Each row of a before or after table is a point. One or more steps were done to the points. Then noise was added and the rows were shuffled. The steps act on how far a point lies along the listed directions, d1 being the first. Write out the steps. A step turns or swaps two directions, mirrors them in a line or flattens them onto one, adds a multiple of one to another, or multiplies one. Angles are multiples of 10 degrees, from the lower direction toward the higher: turns from -170 to 170, lines from 10 to 170 but not 90. Use the fewest steps. Two steps may share a direction if one is a turn and the other turns, adds or multiplies; they go together, in the order done. Otherwise the lowest direction goes first.

Directions:
(1): [ 23  27 -56]
(2): [ 60 -25  12]
(3): [17 55 33]
Before (9 x 3):
[[  0   8 -10]
 [ 26  15   8]
 [ 13  -4  13]
 [ 15 -15   6]
 [ 19   4  21]
 [ 16   5  -2]
 [  3   0 -18]
 [  8  -7 -46]
 [  0   0  -5]]
After (9 x 3):
[[ 30  20  -3]
 [  8 -10  24]
 [ 13  -2  34]
 [ 21  10 -14]
 [  6  14 -27]
 [  9  12 -38]
 [  2   3 -10]
 [ 29  17 -95]
 [ 12 -19  15]]
Steps: multiply d1 by 2.5

Directions:
(1): [  5  35  41 -54]
(2): [ 22 -61  -5 -41]
(3): [ 56  29 -43  -8]
Before (12 x 4):
[[  9  24  12 -23]
 [ 28  17 -14 -13]
 [ -5   7  24  -4]
 [-13 -37  -7 -15]
 [-15 -16  12  -4]
 [ -6 -30  17 -26]
 [ 33 -13  -6 -51]
 [ -2   9  -1 -14]
 [ 37  20 -12 -26]
 [ -8 -11  16  -1]
 [-21 -19   7  11]
 [ 43 -56  23 -95]]
After:
[[  2   8 -12  -9]
 [ -4 -48 -17 -14]
 [ 41 -22  -7 -58]
 [  7 -14 -10  14]
 [ 23  22   9 -38]
 [ 85 -87 -31 -82]
 [ 17   5 -12  16]
 [  2 -21 -14  12]
 [ 13  19  15 -30]
 [ 20 -44 -24  -9]
 [-12 -20  -7  19]
 [ 26  22 -14  -6]]
Steps: swap d1 and d3; multiply d2 by 1.3

Directions:
(1): [ 39 -15  31  16 -80 -11  30  37]
(2): [ 68  11 -15  44  20 -12  31 -59]
(3): [-34 -19   6  20  39   2  86  29]
(4): [31 -7 53 -2 25 85 -8  7]
Before (9 x 8):
[[ 18  -4  -5   3 -38 -30 -26 -24]
 [-11  24   3  -6 -37  -4 -37  15]
 [ 17  13 -45  -5  51  -2 -22 -68]
 [ 30  -9  20  23 -43   0  57  18]
 [  9 -11 -17  28  10 -12  29 -10]
 [-20 -11  10 -22   0  -7  34  20]
 [-18  -1 -27  -5 -27 -27   6  51]
 [ 30  21  11 -34  29  52 -95 -20]
 [ -2  -5   8  -3 -17 -44  52   8]]
After:
[[-29   1  -8 -35  24   1   4   0]
 [ 70  -5  49 -12 -63  39 -27  37]
 [-38   2 -36  -8   8 -24   6  44]
 [  9  -1 -24  18  26  -9  -2 -27]
 [-28  -1 -13 -14  32 -35  29 -18]
 [-17   9  16   8 -36  -3  13  39]
 [ 72   5 -19   1 -41 -10 -35 -51]
 [-20   1  -7  16  53  10  59 -10]
 [  2 -21   8  20 -28 -31  34   3]]
Steps: turn d1 and d3 by 90 degrees

Directions:
(1): [-23  38 -24  31  70 -63 -48 -21 -22 -23   9]
(2): [-25 -17 -52 -41  -4  43 -58   0  40 -59 -25]
(3): [ 28   6 -71  81   5  49   7 -14   4  31 -17]
Before (13 x 11):
[[ -8 -17  66 -47 -38 -18  27  34   4  17  18]
 [ -9  13  48 -15   9 -31  12   6   8  -2   0]
 [ 24   3 -16  53   9  12  27 -14  -2  32  -6]
 [  6 -10 -56  16   7  49  -8  -3  15 -20 -10]
 [  8  12   7  14  19 -15  35  -6 -17  16  15]
 [-36  -6 -45 -30  -2  30 -53  -4  25 -45 -34]
 [  6  18 -25  18  19 -16 -22 -17 -12 -16  -5]
 [  5 -10 -43  30 -13  39  -5  -9  19  -1 -15]
 [ 33 -15  -5 -13 -41  51   5  -7   4 -13   1]
 [  7  18   2  19  27 -46   3   8 -20  -1  15]
 [  0   7   0 -15   1   2  -4  -4   7  -3 -11]
 [ 16  36 -29  79  42 -19 -22  -6 -27  28  12]
 [ 26   2 -44  44  -7  38  28  -4  -1  35  -8]]
After, 13 rows:
[[-18   7  33 -23   8 -17  -5   2  18 -15  -6]
 [ 36 -10  -1 -10 -41  44   9  -8  -1  -6   2]
 [ 28  40  -8  96  44 -32   0  -5 -44  51  22]
 [ 14  -2 -24  44 -14  22  13  -8   9  20  -8]
 [ 34   6   1  70  11  -3  47 -15 -15  54   3]
 [ 14  -5 -39  29  10  35  10  -3  -1   0  -3]
 [ -3   1  -2 -15  -1   3  -7  -3  10  -8 -13]
 [  9  12   7  16  19 -19  40  -8 -23  21  18]
 [ 36  10 -23  63  -5  19  57  -7 -22  59   3]
 [  8  19   1  16  27 -47  -1   5 -19  -2  13]
 [  8  19 -22  20  16 -22 -14 -17 -15  -8  -1]
 [-21 -23  46 -63 -40   1   2  35  20  -8  10]
 [-35  -9 -45 -30   0  30 -53  -5  24 -46 -34]]
Steps: add -0.7 times d3 to d2

Directions:
(1): [ 10   8  85 -26  18 -40 -32  37 -22 -38  53 -28 -35  39]
(2): [-17  16 -22  44 -15  -5 -62  26 -17 -62  -9 -57  61 -42]
Before, 10 rows:
[[ -1   5  -7  10  -3   5  -4   4  -2  -4  -6  -2  12  -4]
 [  0   5   5   0  -1   2  -8  -5  -2  -4   3  -7  -3   1]
 [ -1   4   7  -4   4  -6  -1   4  -4   2   6  -4  -7   1]
 [  2   7  12  -1  -5  -5   3   9  -1   1   5   0  -9   4]
 [ -7   1  -2   7  -3   8  -2   7  -3  -1   0  -6   5  -4]
 [ 12  -8   2 -17   2   5  42 -14  15  41  -3  34 -26  17]
 [ -1  -2  -1   0  -1  -3   5  -4   6  10  -3   7  -8   6]
 [ -4   3   5   2   5  -1 -10  11   0 -12   4  -6   3   1]
 [ -6   3  -7   5  -5   6  -4  -3   3  -3  -3  -4   9 -14]
 [ -2   3   0   3  -1  -2  -4   6  -1  -8   1  -5   5   1]]
After (10 x 14):
[[ -5   8 -14  19  -7   4 -15   8  -5 -13 -10 -10  23 -14]
 [ -9   3  -5  13  -5   9 -10  11  -5  -8  -2 -12  12 -11]
 [ -5   5   0   9  -2  -3 -12  10  -2 -16   1 -12  11  -4]
 [ -2   7   8   1  -2   0 -13  -2  -2  -8   3 -13   0   0]
 [ 26 -22  13 -51  12  13  95 -38  31  95   0  82 -72  47]
 [  3  -4  -1  -7   1  -1  15  -9   9  21  -2  17 -16  13]
 [  0   3  13  -8   6  -8  -1   5  -6   2  10  -4  -9   5]
 [ -9   5 -15  13  -9   7 -12   0   1 -12  -7 -11  20 -23]
 [  4   7  19  -5  -2  -7   5  11  -2   3   9   2 -16   9]
 [ -6   5   7   8   4  -3 -21  16  -3 -25   5 -16  11  -4]]
Steps: multiply d1 by 1.6; multiply d2 by 2.5

Directions:
(1): [-60  29 -17   2 -39  62  54  -7 -13 -44  41 -26 -64  14   0 -32 -20  14
  27  15]
(2): [ -3  -1  61   3 -34 -62  18 -36 -18 -50 -57  49 -54  16 -18  27   6 -10
  35  -4]
(3): [  0 -12 -36 -73 -25 -19 -83  -4  -2 -10  27  41 -58 -14  11 -18 -40  18
 -33 -18]
(4): [-17 -23 -44  49 -24  17   1   6  -1  -6 -76 -19  -5   5  34  -7 -36 -13
 -20 -95]
Before (10 x 20):
[[  0   1 -12 -26 -22  -2 -21  -6  -9  -3   6  21 -50  -8  11   1 -15   6
  -19 -15]
 [  8 -21  29  17   5 -30  10 -19  -1   9 -19  10  17  15 -24  19   7   5
   25  29]
 [  3 -19 -12 -16 -19 -27 -42   3  -9  10 -11  24 -19 -13  16  -3 -21  -4
   -9 -34]
 [ -6 -13 -44  -5 -21  15 -31 -10   0 -30  -7  10 -22  10  13 -17 -33   1
  -19 -70]
 [-14  -1  43 -17 -40 -69  -1 -38 -26 -52 -19  61 -79   7 -17  20  -8   5
   27   3]
 [  3 -24 -31 -10   2   7 -63   4   3  22 -17   2   3 -13  26 -17 -26  -4
  -37 -49]
 [ -5  -6  20   3 -20 -16  -3 -20  -1 -16 -13  11 -29  -4  -6  11  -6  -2
   23 -15]
 [  7  14  -4  49  21  23  30  10   5  11 -32 -42  55   8 -12   1  17 -13
   13 -17]
 [ -9   7 -10  30  -1  33  39  22  13   3  -2 -38  21  14  10 -15 -11  -6
   -4 -25]
 [ 21   0   9  23  34  15  14  14  -3  27  24 -21  48  -5   6  17  20   5
    7  29]]
After, 10 rows:
[[  2 -27 -14  33  16  16   7   2  11  33   0 -27  46   8  -6  -1  -6   7
    4  13]
 [ 35  11  40  16  19 -40   3  -5   0   1 -38   8  42   5 -33  25  34 -15
   22  10]
 [ -6  13  13 -43  -9  -1  -6 -27  -7 -44  58  26 -36  12 -25 -10   3  12
   19  26]
 [-29  17  40  -8 -21  12  23 -26 -16 -36  19  11 -52  11 -17 -10   3   2
   33  36]
 [ 13 -18  16  49   5 -13  15  -4 -14   1 -52  -2  19   2  16  27   4  -6
   11 -25]
 [  2  -1  -9  -9   5  16 -19   1   9  20  42 -14   6 -14  -1  -3  -1   9
    5   9]
 [-12   6 -66 -21  19  53 -24  27   5  36  95 -33  18 -20  17 -29 -17  27
  -33  20]
 [ 30  -3  45 -16   3 -53  -7  -1  10  -1 -15  29   7   9 -16  12   7  -8
    1  -2]
 [-27  15   0  -9 -21  16  19   2 -13  -6  45  -3 -29  -2  -4 -14  -4   5
   24  25]
 [-10  14 -13 -24 -20  23  -4  -5 -12  -2  32   6 -47  -8   6  -7  -9  11
  -12   3]]
Steps: mirror d1 and d3 in the line at 60 degrees; turn d2 and d4 by -160 degrees

Directions:
(1): [-28  34 -54  28   9   3  -2 -28   9  47  40   3  38  49  41  50 -10 -26
   7  11 -14  56  31  38  16  25  41  22 -28 -70 -18  47]
(2): [-15 -21  33  -4  37 -11  15  50  21  23   3  20  26   8  55  -3 -90   1
  47   8  -4  35  16  32  57  24  -9   6  22  85  15 -26]
(3): [-20  11   2  -7  -4  30  66 -19  45   0  43  57   5 -43  12 -19  11 -49
   8  12 -48 -64 -26  -1  50 -27   5 -30   5 -18  71  37]
(4): [ 51 -26 -48  20  45  -7 -29  95 -21  38  13  27  21 -29  -4  49  47  31
  33   8  25 -35  -8   5   5  30 -36 -35 -20 -25  35  11]
Before:
[[-12  11  15 -22 -15   0  23  -5  25   7  -8  16   6  -4  23  -4 -51 -31
    9 -13 -16  -6  -7   8  36 -15   8   0   8  45  19 -10]
 [-11  33 -46  -3 -36   9   1 -70 -23 -16  16 -43 -20  20 -42  -3  65 -12
  -34  -1  -6   0  -8  -5 -52 -16  28  16 -24 -81 -24  26]
 [  7  18 -48  18  12   3 -18  17  -2  44  24  -7   0  -8  19  38  -9   0
   15  12  -6  10  33  16  17   1 -14   4 -20 -46  11  11]
 [ 28 -21 -14   2  11 -32 -18  88 -17  25  -6  28  -1 -33 -16  10  13  44
   27  -9  27 -45 -15 -10   1  14 -31 -19   2   8  37 -27]
 [-13  10 -38  33   0 -13 -27  37 -18  61 -10   5  36  50  31  53  -3   5
   11  23  33  50  38  30  12  36  11  25  -5 -31 -17   3]
 [ 25 -18  40 -34 -17 -10 -15  36  -5 -65 -33   1 -38 -17 -19 -38  -1  28
  -13  -9   7 -15 -21 -40  13 -25 -21  -5  23  62  18 -41]
 [ 32 -26   7   0  11 -11 -39  37 -39 -24 -39 -26 -34 -16 -38   4  19  34
  -14  -9  36 -22  -8   6 -54  -7 -20  -3   7  21 -13 -48]
 [-28  32 -50   9 -10  -9 -20 -57 -25  24  10 -33  43  57   4  37   6 -20
  -35  -8   4  86  34  18 -33   2  32  38 -44 -89 -62  18]
 [ 25  52 -37  30 -48 -17 -49 -35 -44 -28  -8 -50 -34  24 -71  23  72  25
  -49  18  30  22  19 -20 -81 -20  16   5 -21 -95 -54  28]
 [ -5  29  -3   1 -24 -21 -30 -48 -24  -9  -7 -30 -10  19 -23   5  33  26
  -28 -22  24  39   5 -18 -52   0   4  21  -6 -27 -49   7]]
After:
[[-11  13 -41  34  -1 -12 -28  36 -18  60 -10   4  35  51  27  51   2   6
   10  22  33  48  38  28   9  33   9  24  -5 -34 -16   6]
 [  9  17 -49  19  13   3 -18  15  -2  44  24  -5  -2  -9  17  38 -10   0
   13  13  -8  11  34  16  16   2 -12   5 -20 -46  10   9]
 [-29  30 -46  10  -6  -8 -19 -51 -23  24  10 -33  46  61  12  35  -6 -20
  -29  -7   5  91  35  21 -26   7  31  40 -43 -80 -61  16]
 [ -9  14  12 -23 -19   1  23 -12  25   4  -8  15   2  -6  17  -3 -42 -33
    3 -13 -17  -8  -8   4  31 -16   9  -2   4  36  18  -8]
 [ -8  25   3   0 -20 -22 -28 -41 -23  -5  -5 -29  -5  18 -14   5  20  26
  -22 -22  25  44   9 -13 -44   4   3  22   0 -16 -48   3]
 [ 33 -27   8  -1  10 -12 -39  39 -38 -23 -40 -27 -33 -15 -35   4  13  35
  -12  -8  35 -22 -10   8 -51  -5 -20  -4   7  27 -11 -50]
 [ 28 -20 -15   2   8 -31 -16  85 -20  24  -8  27  -3 -33 -18   9  16  42
   23  -8  30 -45 -17  -9  -2  13 -30 -17   2   6  36 -24]
 [ 21  45 -27  27 -37 -20 -48 -20 -35 -19  -8 -43 -24  25 -53  21  43  25
  -36  21  29  31  25  -9 -62 -12  14   6 -16 -69 -51  21]
 [-17  27 -38  -5 -26   8   7 -57 -17  -7  18 -37 -15  22 -27  -5  40 -12
  -22   1  -6  10  -4   3 -39  -9  25  17 -19 -60 -20  22]
 [ 27 -18  38 -34 -19 -10 -16  33  -5 -67 -33  -1 -38 -15 -20 -36   1  27
  -14  -9   8 -15 -21 -40  12 -25 -22  -5  22  60  18 -40]]
Steps: multiply d2 by 0.7
